Each row of a before or after table is a point. One or more steps were done to the points. Then noise was added and the rows were shuffled. The steps act on columns, c1 being the first. What was done? A step turns or swaps two columns, mirrors them in a line or flattens them onto one, adds a multiple of one to another, or multiplies or shifts one. Angles are multiples of 10 degrees, from the lower column toward the higher: turns from -170 to 170, lines from 10 to 170 but not 90. Use the fewest steps. Two steps may share a column if one is a turn and the other turns, adds or multiplies; they go together, in the order done. Otherwise the lowest column goes first.

Before (11 x 3):
0:  0.008 -0.006 -0.050
1: -0.036  0.037 -0.025
2: -0.020  0.056 -0.026
3:  0.040 -0.037 -0.017
4: -0.028 -0.034 -0.003
5:  0.034 -0.012  0.030
6: -0.002 -0.037 -0.044
7:  0.039 -0.022  0.040
8:  0.021  0.032  0.026
9: -0.025 -0.047  0.041
10:  0.012  0.041 -0.051
After (11 x 3):
0:  0.025 -0.001  0.082
1:  0.091  0.001 -0.034
2:  0.063  0.001 -0.099
3:  0.086 -0.002  0.062
4:  0.023 -0.001 -0.005
5:  0.056  0.003 -0.099
6:  0.049 -0.002 -0.085
7:  0.075  0.001  0.053
8:  0.029  0.002 -0.050
9:  0.015  0.000 -0.050
10:  0.088  0.001  0.082
Steps: shift c1 by 0.050; multiply c2 by 0; multiply c3 by 2

Before (10 x 8):
0: -0.051 -0.059  0.047  0.017 -0.035  0.016 -0.027 -0.011
1:  0.104  0.061  0.004 -0.041 -0.052 -0.042  0.069  0.005
2: -0.018 -0.044  0.006 -0.033 -0.015  0.031  0.024 -0.004
3:  0.026  0.046 -0.004 -0.066 -0.005  0.000 -0.010  0.037
4:  0.017 -0.016 -0.020  0.012 -0.057  0.019 -0.015  0.003
5: -0.046 -0.013 -0.029 -0.043 -0.011 -0.051 -0.007 -0.027
6: -0.033 -0.012  0.000  0.033  0.032  0.006 -0.005 -0.019
7:  0.007  0.035 -0.080 -0.085  0.000 -0.013  0.032  0.034
8: -0.030  0.028  0.051  0.059 -0.087  0.044  0.029 -0.031
9: -0.072 -0.042  0.023  0.053 -0.064  0.011  0.019  0.050
After:
0:  0.031  0.073  0.047 -0.027 -0.001 -0.081  0.002  0.033
1: -0.037 -0.016 -0.045  0.020 -0.045  0.051 -0.011  0.051
2: -0.021  0.003 -0.044  0.022 -0.009 -0.037 -0.004 -0.003
3: -0.065  0.031 -0.008 -0.058 -0.008 -0.033 -0.038 -0.028
4: -0.046  0.003 -0.011  0.010  0.023  0.033 -0.035 -0.019
5: -0.058 -0.035 -0.066  0.018 -0.024  0.014 -0.058 -0.010
6:  0.018  0.021 -0.013  0.020 -0.039  0.008 -0.044  0.003
7:  0.050 -0.004  0.044 -0.012 -0.004 -0.064 -0.041  0.037
8: -0.051 -0.056  0.018  0.054 -0.061  0.051 -0.001 -0.030
9:  0.106 -0.016  0.060 -0.048 -0.036 -0.034  0.039  0.006
Steps: add 0.7 times c8 to c1; turn c2 and c3 by 100 degrees; mirror c4 and c6 in the line at 40 degrees; multiply c5 by 0.7; shift c7 by -0.030

Before:
0:  0.044 -0.064  0.057 -0.053 -0.008 -0.014 -0.018  0.037 -0.025 -0.010 -0.023  0.034
1:  0.029  0.029 -0.014  0.006 -0.004 -0.001  0.036  0.009  0.019 -0.002 -0.062 -0.056
2:  0.037 -0.009  0.053  0.046 -0.017 -0.070  0.010  0.067 -0.051 -0.033  0.007 -0.018
3:  0.069 -0.074 -0.046  0.007 -0.055  0.022  0.046 -0.021 -0.045 -0.032 -0.006 -0.019
4:  0.031  0.014 -0.017  0.021 -0.039  0.026 -0.079 -0.029  0.023  0.011  0.029 -0.024
5: -0.039  0.042 -0.066 -0.074  0.045 -0.006  0.030 -0.042  0.034  0.002  0.024 -0.015
6: -0.009  0.061 -0.026  0.019 -0.025 -0.015 -0.040 -0.040  0.021  0.005 -0.002  0.023
7: -0.011  0.030 -0.001  0.042 -0.052  0.048 -0.025 -0.026 -0.084 -0.017 -0.033 -0.047
8: -0.020  0.054 -0.058  0.004 -0.023  0.011 -0.040  0.051 -0.017  0.037 -0.006  0.036
9: -0.047 -0.043  0.026  0.008  0.046 -0.043 -0.018 -0.017  0.051 -0.087  0.043 -0.001
After, 10 rows:
0: -0.012 -0.063 -0.030 -0.013 -0.034 -0.017 -0.032 -0.024  0.021 -0.006 -0.003  0.023
1: -0.060  0.004 -0.063 -0.018  0.051  0.012 -0.060  0.072  0.029 -0.017  0.029 -0.016
2:  0.041  0.013 -0.011  0.021 -0.003 -0.051 -0.039  0.009  0.019 -0.014 -0.065 -0.054
3: -0.075  0.003  0.026 -0.028  0.049 -0.009  0.043 -0.026  0.003 -0.100  0.040 -0.002
4: -0.025 -0.061 -0.057  0.082 -0.026  0.004 -0.025  0.025  0.007  0.045 -0.010  0.034
5:  0.051 -0.073 -0.018 -0.001 -0.040  0.043  0.031 -0.024  0.022 -0.003  0.027 -0.025
6:  0.076  0.021  0.057 -0.019 -0.006 -0.029  0.072  0.047 -0.029  0.002 -0.021  0.035
7: -0.015 -0.029  0.000 -0.011 -0.055  0.027 -0.012 -0.050 -0.084  0.026 -0.034 -0.041
8:  0.111  0.072 -0.048  0.012 -0.055  0.019  0.043 -0.006 -0.052  0.000 -0.002 -0.024
9:  0.060  0.015  0.049  0.037 -0.014 -0.063  0.004 -0.027 -0.057 -0.003  0.006 -0.016
Steps: multiply c1 by 1.6; turn c2 and c7 by -120 degrees; add -0.7 times c3 to c8; turn c4 and c8 by -70 degrees; add 0.7 times c11 to c6; turn c9 and c10 by -30 degrees

Before:
0:  0.049 -0.040  0.040 -0.034 -0.005 -0.001  0.033 -0.039  0.048  0.035  0.040  0.029  0.049  0.045  0.012 -0.034 -0.057 -0.010  0.053 -0.028  0.000 -0.018  0.008  0.014
1:  0.045  0.012  0.052  0.035 -0.033 -0.041 -0.044 -0.054 -0.053 -0.012 -0.009 -0.013 -0.012  0.056 -0.039 -0.043 -0.114 -0.027  0.009  0.007  0.020 -0.048  0.010 -0.012
2:  0.011  0.012  0.094  0.042  0.021 -0.002  0.025 -0.052 -0.033 -0.004 -0.018 -0.052  0.063  0.048 -0.042  0.009 -0.013 -0.037  0.034 -0.011  0.001  0.047  0.030  0.043
3:  0.025 -0.061  0.006  0.035  0.043  0.010 -0.030  0.028  0.033  0.021  0.006  0.019  0.034  0.044 -0.048 -0.048 -0.012  0.049 -0.031 -0.077 -0.001 -0.030  0.066  0.038
4: -0.047 -0.014  0.018 -0.058 -0.053  0.045  0.058  0.000 -0.053 -0.006 -0.008 -0.048 -0.046 -0.050  0.015 -0.052 -0.047  0.035  0.028  0.016  0.022  0.052 -0.008  0.034
5: -0.037  0.026  0.029  0.013 -0.017 -0.055 -0.042  0.038 -0.042 -0.051  0.001 -0.018  0.056 -0.049 -0.017  0.030 -0.021  0.035 -0.036 -0.036 -0.045  0.027 -0.024 -0.035
6:  0.047  0.004  0.004 -0.005 -0.013 -0.013 -0.010 -0.038 -0.064  0.015 -0.011  0.016  0.040  0.021  0.013  0.040 -0.039 -0.050  0.057 -0.058 -0.052 -0.018  0.059  0.031
7: -0.033 -0.061  0.018  0.053  0.010  0.007  0.055  0.028  0.037 -0.051  0.013 -0.069  0.019 -0.028 -0.040  0.007 -0.012  0.035  0.008  0.011 -0.016 -0.046  0.054  0.022
After, 8 rows:
0: -0.048 -0.014  0.014 -0.058  0.078  0.039  0.064 -0.064 -0.055 -0.037 -0.008 -0.050 -0.043 -0.047  0.016 -0.056 -0.051  0.000  0.023  0.022  0.021  0.050 -0.011  0.050
1:  0.024 -0.069  0.003  0.035 -0.085  0.006 -0.033  0.015  0.034  0.020  0.006  0.025  0.034  0.046 -0.045 -0.043 -0.011  0.001 -0.037 -0.079  0.001 -0.030  0.065  0.061
2:  0.052  0.017  0.052  0.034  0.058 -0.042 -0.043  0.008 -0.052 -0.024 -0.007 -0.013 -0.012  0.055 -0.042 -0.047 -0.104 -0.013  0.010  0.009  0.022 -0.051  0.009 -0.033
3:  0.050 -0.041  0.039 -0.032 -0.045  0.004  0.033 -0.033  0.049 -0.024  0.051  0.030  0.049  0.041  0.014 -0.030 -0.048 -0.023  0.057 -0.028  0.001 -0.014  0.010 -0.002
4: -0.035  0.025  0.030  0.015  0.098 -0.056 -0.042  0.120 -0.038  0.010  0.004 -0.017  0.060 -0.052 -0.016  0.030 -0.058  0.047 -0.031 -0.039 -0.043  0.027 -0.032  0.007
5:  0.012  0.008  0.098  0.042 -0.023 -0.008  0.027 -0.050 -0.029  0.017 -0.021 -0.048  0.066  0.047 -0.044  0.009  0.031 -0.058  0.034 -0.009  0.006  0.046  0.028  0.000
6: -0.039 -0.060  0.021  0.056  0.068  0.010  0.051  0.018  0.036  0.036  0.016 -0.071  0.017 -0.029 -0.040  0.013 -0.010  0.008  0.008  0.010 -0.017 -0.045  0.052  0.044
7:  0.049  0.002  0.005 -0.001 -0.007 -0.013 -0.009 -0.023 -0.067 -0.018 -0.009  0.015  0.040  0.023  0.013  0.046  0.000 -0.057  0.062 -0.060 -0.060 -0.022  0.062 -0.015
Steps: turn c5 and c10 by 130 degrees; multiply c5 by 2; add -1.5 times c6 to c8; turn c18 and c24 by 50 degrees; add -0.7 times c18 to c17
